Every row gives one point. Each copy is the shape, with its points in the same order, stretched, turned, moved and blurred by noise. Say if it was mirrored as well.

Shape, 7 rows:
64	46	48
-11	62	-5
83	12	0
62	13	-17
17	23	-88
-16	-15	61
-7	0	-76
Copy 1 (7 x 3):
30	67	73
-22	80	-21
66	35	33
66	30	6
57	38	-63
-32	-17	28
35	13	-86
Copy 1 is: only turned
Copy 2 (7 x 3):
38	-59	7
12	3	45
59	-20	-20
65	1	-11
51	68	15
-34	-30	-16
28	61	7
Copy 2 is: only turned
Copy 3:
26	-36	-81
-47	-13	-32
57	5	-54
58	13	-38
-5	68	-2
-3	-76	15
-15	75	16
Copy 3 is: mirrored

Shape, 10 rows:
-41	8	3	17	-55	-65
-4	-1	-43	-15	11	-61
38	-68	9	4	-15	77
10	44	-51	-20	26	-9
0	-35	-67	-12	48	-50
63	65	64	-39	90	-23
-56	63	6	41	42	12
-48	-67	-10	-26	-49	-26
-17	4	5	-38	22	16
87	60	-59	20	-56	35
Copy 1, 10 rows:
8	-67	19	53	-37	-16
0	10	-45	25	-37	-32
-20	-31	-73	-16	-14	114
-26	64	-31	33	-4	8
19	33	-98	9	-28	-16
-23	73	-1	-73	101	-30
33	22	5	58	58	34
-17	-75	-70	50	-35	30
-35	13	-53	33	55	36
-45	44	52	16	-104	46
Copy 1 is: only turned
Copy 2:
-7	44	-20	82	-25	-34
-9	7	15	42	33	-45
62	-12	13	-2	-22	53
-19	35	0	-9	67	-26
-12	-1	61	5	40	-28
-53	-7	-87	72	109	21
-85	72	11	11	34	38
18	-5	17	34	-65	-20
-29	-6	-29	-7	11	6
95	79	-28	5	81	-18
Copy 2 is: mirrored
Copy 3, 10 rows:
1	-58	42	20	23	-27
-11	-28	7	-27	-30	19
30	56	-66	86	-10	32
-28	37	-2	-22	-32	21
-13	-36	-28	-28	-54	72
29	72	-2	-120	28	46
-41	33	72	-2	40	37
-28	-60	-23	57	9	-13
-44	30	-34	-5	19	18
36	93	-2	42	-102	-25
Copy 3 is: mirrored

Shape, 14 rows:
48	-25	-16	38	31	39	58	-8	-11
-5	5	17	-14	-25	-2	-12	40	48
23	29	2	5	-27	-39	17	34	-24
-2	56	-31	-25	23	21	1	1	20
57	1	-54	0	26	-29	59	44	29
36	-4	-30	-30	-14	23	5	20	-1
-5	20	-66	4	15	10	-10	9	13
-1	11	19	27	-43	4	5	-22	-11
15	23	9	-19	7	14	50	-30	0
52	39	-13	41	-19	-38	-16	-23	-38
7	41	19	-32	-8	-38	58	-15	-11
41	1	12	-4	-29	7	13	4	-4
-30	18	-41	8	-4	8	-22	-13	51
9	-10	-38	18	39	-14	-2	-1	11
Copy 1:
7	-49	23	-44	-7	48	49	41	35
86	8	-1	11	-29	-15	10	-20	-13
35	1	-10	37	-9	43	9	4	-24
21	38	-17	-43	-17	16	51	11	-23
60	-48	-11	-43	-46	32	40	71	-31
34	-3	11	-32	-33	54	12	-2	-13
18	-2	-42	-52	-4	22	30	4	-18
1	17	0	34	-4	19	4	-41	36
-8	10	24	-1	-39	30	42	10	9
-12	35	-46	16	23	55	-27	8	20
-11	14	17	43	-45	29	39	26	-20
34	5	14	3	-20	37	2	-5	22
28	11	-41	-33	-10	-23	22	-28	4
18	-24	-15	-45	4	2	13	29	-9
Copy 1 is: mirrored
Copy 2:
33	7	-23	48	-19	73	49	-10	14
-27	0	7	5	5	-25	-3	55	-35
-45	3	15	2	2	34	-28	1	13
24	-1	-12	41	36	-3	-46	-11	-7
-14	6	-77	37	-20	53	-25	33	54
7	8	-43	12	-38	21	-22	6	-28
1	-40	-40	46	4	5	-27	-15	-17
-7	-1	47	16	-1	0	27	-35	-24
25	50	5	21	19	9	8	-32	6
10	-41	27	19	-21	40	-33	-55	50
-14	60	21	-2	24	1	-15	-33	44
2	15	6	9	-27	25	5	-2	-7
-9	-36	-14	42	9	-54	-18	-5	-23
7	-36	-47	12	10	20	13	1	24
Copy 2 is: mirrored
Copy 3:
-50	-56	25	13	12	-63	6	-25	-54
36	-36	2	12	16	65	23	-22	-3
41	-36	-22	-2	-14	-3	-54	17	-11
48	18	18	-2	-5	-21	62	20	-19
29	-121	-20	-2	-1	-60	49	12	-19
-13	-24	0	-46	-2	-6	35	2	-47
16	-10	-15	-17	-52	-21	67	20	-24
7	10	40	16	-35	22	-53	-22	-18
8	-6	79	0	10	-24	3	18	-25
41	-12	1	-38	-57	-63	-70	-25	9
38	-24	63	8	3	-20	-27	56	13
2	-32	24	-25	7	1	-24	-25	-30
26	5	12	10	-54	27	80	-6	1
-9	-30	-18	-3	-22	-36	46	4	26
Copy 3 is: only turned
Copy 4, 14 rows:
48	-37	-46	-69	5	-36	13	9	25
8	-13	51	41	-30	-30	-18	13	-3
-14	32	-6	28	-43	-49	34	-7	8
-26	-18	21	-21	-53	14	-24	31	34
4	-30	-44	-19	-52	-99	-21	81	36
17	-1	-25	0	-41	-29	-34	-16	42
1	0	-18	-3	-42	0	-29	55	4
26	27	14	35	-1	8	54	-19	17
-12	-27	7	-16	-22	-10	28	-7	70
5	91	-7	11	-1	-18	51	9	22
-54	-7	15	22	-39	-33	52	-3	75
19	15	2	7	-15	-35	15	-24	43
-1	-6	23	39	-20	22	-23	68	3
-14	-6	-13	-12	3	-16	-14	52	-9
Copy 4 is: only turned

Shape (17 x 12):
-15	17	-43	28	8	-29	-1	-70	-69	-12	-78	-6
-50	11	-80	2	-50	5	-22	-78	29	4	-89	40
-63	-49	53	-42	-44	2	28	-20	-82	34	-50	-36
51	-2	52	-31	35	24	-10	-62	35	-83	38	-56
59	-68	-21	-33	-61	-42	-56	-82	-47	40	3	32
20	31	54	11	-27	41	48	-69	15	-40	-84	40
-44	-27	22	16	-37	-41	56	-9	-4	22	53	-30
20	-37	-33	22	50	74	-11	-43	22	-1	0	32
48	-24	27	7	-19	-5	47	-29	33	-23	-19	-73
-55	-21	42	9	-44	-36	-4	-58	50	-28	-74	-76
15	31	31	-22	56	-43	42	42	-28	45	24	26
10	-59	30	-64	52	38	-19	-47	30	34	3	21
34	-1	-39	-34	25	73	-55	-24	46	12	37	-11
-32	40	-72	41	27	-20	-50	-18	-40	-24	40	-73
-16	-46	40	-56	4	43	-15	3	50	-58	-80	51
27	17	31	56	41	74	-25	-5	39	-3	30	-4
-20	-63	-45	6	-56	-12	-13	-55	-3	34	0	-56
Copy 1:
12	-43	-33	-8	39	19	-2	-11	-49	-56	4	-88
44	44	-77	52	-48	-5	44	-67	-3	-4	0	-107
-57	-106	-31	-15	-43	61	-73	14	-1	-5	39	-31
31	25	34	-118	-1	-70	-80	21	0	-63	-33	-11
-3	-30	-27	39	-106	-35	-11	90	-9	7	-92	-44
-11	-23	-8	-2	-46	-6	-36	-103	-54	-53	9	0
19	41	6	-12	12	42	-46	21	-16	47	14	-12
28	22	-29	-6	51	-53	-30	-21	49	-39	-54	39
53	-21	37	-59	-14	-11	-27	-22	-17	21	6	21
51	16	-21	-82	-47	64	-2	-45	-12	5	18	-68
-113	-2	33	-40	49	3	-26	4	-37	52	-25	-25
-37	-12	-46	-59	-16	-53	-59	0	31	16	-67	3
24	46	15	-20	6	-94	-43	7	88	0	-86	-32
57	55	33	-44	104	-4	-25	59	35	-47	-33	-113
-77	2	-47	-43	-80	-12	29	-43	38	-39	35	22
12	53	53	-41	64	-21	-58	-31	65	-38	-90	41
84	2	-23	10	-27	7	-17	33	33	33	-25	-41
Copy 1 is: mirrored
Copy 2:
75	4	-9	44	-44	-51	44	-30	-15	-3	-14	41
77	28	-33	63	-25	-12	-8	-18	14	49	-86	54
39	-47	45	-19	-74	-14	28	56	30	66	-23	33
-6	73	86	60	69	-23	93	-20	31	-75	-17	-54
13	-5	18	-16	-74	-57	-76	-41	32	-5	-76	8
32	121	49	33	-17	-11	87	2	31	46	-58	59
-1	-34	6	-6	1	45	31	-2	43	37	43	-12
43	54	-36	2	-7	23	26	10	6	-30	-48	-38
35	18	54	18	36	-27	52	12	77	-54	7	28
96	-9	80	39	58	-30	34	-5	35	17	-9	39
-39	18	-53	-31	32	-15	39	32	-15	64	63	-29
46	52	7	-10	10	-26	4	54	35	37	-42	-79
-9	37	-11	46	18	16	-15	16	12	-64	-62	-46
9	-45	-19	78	17	11	28	-49	-51	-95	34	-22
30	40	9	-27	57	-23	73	15	-5	60	-95	32
-9	76	-8	7	38	59	25	13	-25	-53	-2	-27
60	-56	17	20	-39	0	-34	-5	57	-30	-30	12
Copy 2 is: only turned

Shape (17 x 12):
6	37	10	11	7	12	42	-38	-29	9	-22	-31
-13	30	15	59	57	-12	-54	-62	-7	20	20	8
-6	-25	9	57	37	-5	12	2	2	28	-10	-25
-17	27	-55	23	-18	-1	51	26	53	49	50	1
1	65	-3	35	-9	-13	7	-9	9	3	23	27
23	-40	-36	-39	-23	24	-20	-21	-1	6	25	16
18	1	-38	-19	12	59	-1	-26	29	-3	1	-23
-9	39	35	-5	11	-35	27	-29	-8	-65	-24	-10
74	-18	13	4	60	-68	-20	-4	24	7	3	-26
-25	-21	-19	-30	35	-3	-38	-3	-53	-29	-37	-27
-33	10	36	6	-39	38	10	6	39	0	-17	-29
12	-77	-17	-4	-7	-36	10	-28	46	15	40	-27
11	-47	-39	37	10	-30	6	26	4	22	16	11
-29	-19	30	64	11	14	22	-24	-19	-23	-8	-66
14	-5	30	-13	14	-68	0	-12	39	20	37	35
-18	28	22	7	-4	-9	28	-16	40	-2	-13	60
-1	-47	-35	13	-32	-25	16	-11	12	13	-44	-18
Copy 1, 17 rows:
1	6	-23	-27	34	6	43	60	26	-20	19	30
18	88	41	5	40	-32	-60	-16	18	-10	20	1
32	-5	-24	35	26	-26	-16	-36	1	-36	-32	27
-9	-2	-59	-73	5	-53	23	-5	-88	-32	7	35
-20	76	-27	-40	-29	-23	-5	19	-28	19	23	28
10	-67	21	-27	-10	-17	-18	22	-26	15	55	-14
-17	-34	30	-17	19	-19	-30	65	8	-71	28	-4
-20	53	0	-36	-24	23	2	22	41	16	6	-16
-43	4	50	41	7	-24	16	-58	-29	-46	-23	31
21	15	20	38	-4	30	-20	-10	9	-9	15	-65
-23	-16	-59	8	-3	-10	-16	15	31	-15	36	-25
8	-97	4	-30	15	-50	6	-48	-33	1	-7	-5
29	-24	-22	3	-24	-37	-5	-42	-70	3	-33	19
46	-26	-40	21	19	-23	5	5	55	-6	-41	-24
-19	21	14	-28	-12	-23	5	-77	-41	22	36	34
-21	29	-31	-30	-7	20	-44	0	-1	21	33	36
1	-63	-42	20	20	-5	-21	-11	-40	37	-16	-4
Copy 1 is: only turned
Copy 2, 17 rows:
30	-12	-10	56	-47	35	24	30	-2	-46	25	-59
34	-7	-43	47	-121	-24	-65	-16	-5	-93	3	30
9	31	-20	98	-7	-20	-14	16	-20	-29	19	7
18	6	2	54	-25	12	14	-15	-45	40	-91	24
26	-34	-8	21	-81	-17	-5	-4	-61	-2	-29	4
8	-9	32	-34	25	27	22	-3	61	-48	-55	40
-6	-51	9	28	0	21	24	-40	59	-57	-20	-8
-45	-49	2	9	-60	15	-15	32	-31	7	60	-73
-68	45	-51	39	-66	10	13	-7	31	-1	62	77
-17	33	-30	-24	14	7	8	-6	17	-82	7	-52
42	-76	-15	58	34	-28	10	11	-4	5	2	-34
-29	37	19	41	0	31	-26	40	81	21	-18	56
-19	74	4	37	3	-20	0	14	-17	2	-45	52
43	12	22	107	-21	-9	-36	32	13	-31	55	-70
-35	-2	-22	-9	-51	33	-30	29	-31	32	6	82
-25	-83	2	15	-29	-12	-22	34	-73	16	-21	7
-27	36	-10	55	14	-35	12	53	42	6	-53	-17
Copy 2 is: only turned
Copy 3:
24	-14	-47	-3	54	-9	-29	39	6	-30	25	-14
-50	51	-30	20	-36	-10	-22	13	-35	-34	26	59
-39	22	5	45	-33	-1	-27	34	16	-17	-29	-16
-13	-4	-31	-5	-2	-40	-13	-31	-45	-12	-79	-44
4	-18	-54	-14	7	-1	-8	-8	-40	-12	0	7
51	45	38	-18	-12	-36	-18	-23	-3	3	10	-4
21	49	1	2	14	-39	-26	-47	21	-36	-12	3
-17	-12	-50	-32	52	24	-43	48	13	35	5	58
-62	11	-5	30	-40	-41	-66	38	21	63	27	0
-21	54	28	-48	-1	11	-35	0	29	-23	36	21
-13	-8	33	21	31	5	6	-19	4	-9	-21	4
-28	49	51	27	-40	-46	-65	26	-10	62	-53	15
-9	28	12	5	-57	-12	-25	13	2	17	-34	-32
-25	6	9	28	-1	13	-57	64	22	-46	-34	52
-41	14	-9	8	-11	-33	-8	25	-26	88	-3	14
1	17	-26	5	17	8	34	-9	-10	50	-22	0
22	39	47	19	-1	30	-47	29	13	55	-12	-48
Copy 3 is: mirrored
